Rows are points. Each copy is the shape, with its points in the same order, stretched, turned, moved and blurred by noise. Some copies are also mirrored. Which?

Shape (9 x 3):
[[8.6, 3.3, -10.2],
[40.9, 6.1, 7.0],
[-25.3, 17.5, 5.9],
[15.2, 5.4, -0.4],
[-24.7, 15.3, -6.1],
[17.4, -0.9, 26.0],
[-25.5, -2.6, -13.0],
[-29.6, -16.0, 42.4],
[-12.8, -20.2, -16.0]]
Copy 1 (9 x 3):
[[16.5, 8.7, 7.8],
[25.0, -12.5, 34.6],
[-19.2, 33.1, 2.7],
[13.6, 5.6, 17.4],
[-4.6, 23.9, -7.5],
[-0.2, -20.4, 20.0],
[6.6, 27.9, -21.7],
[-37.9, -4.6, -21.1],
[18.2, 8.5, -24.0]]
Copy 1 is: only turned
Copy 2:
[[2.7, 13.2, -9.7],
[20.9, 35.4, -51.5],
[-29.9, -15.1, 7.0],
[7.5, 11.5, -25.7],
[-20.1, -13.8, 11.7],
[8.1, -3.1, -45.4],
[-8.5, -20.6, 26.2],
[-3.8, -59.9, -12.9],
[11.7, -16.9, 20.3]]
Copy 2 is: mirrored

Shape:
[[16.4, 9.6, -17.2, -12.6],
[-3.5, -12.1, 2.0, -13.8],
[7.0, 7.6, -1.0, 34.8],
[25.1, 14.2, -9.3, -9.2],
[24.2, 12.3, 21.3, -11.1],
[-14.2, 8.5, -4.2, 11.1],
[-18.5, 14.2, 46.0, -12.5],
[-7.6, -47.7, -15.7, -14.9]]
Copy 1 (8 x 4):
[[-10.8, -14.8, 13.0, -19.9],
[4.3, 8.7, -0.8, 1.8],
[-40.1, 4.2, -12.0, 5.2],
[-18.4, -4.8, 18.5, -26.0],
[-21.3, 26.2, 11.5, -36.8],
[-18.0, -6.4, -28.6, 4.8],
[-7.8, 44.9, -34.7, -25.0],
[21.7, 1.4, 16.0, 41.0]]
Copy 1 is: mirrored
Copy 2:
[[-0.9, -14.6, -15.4, -2.3],
[-2.3, -20.6, 1.3, -19.1],
[8.0, 22.3, 36.2, 10.7],
[-12.0, -8.9, -13.7, 5.5],
[-44.3, -6.9, -0.1, -1.9],
[3.6, 12.3, 7.8, -14.4],
[-63.0, 11.7, 7.5, -30.9],
[43.0, -49.0, 7.0, -26.9]]
Copy 2 is: mirrored
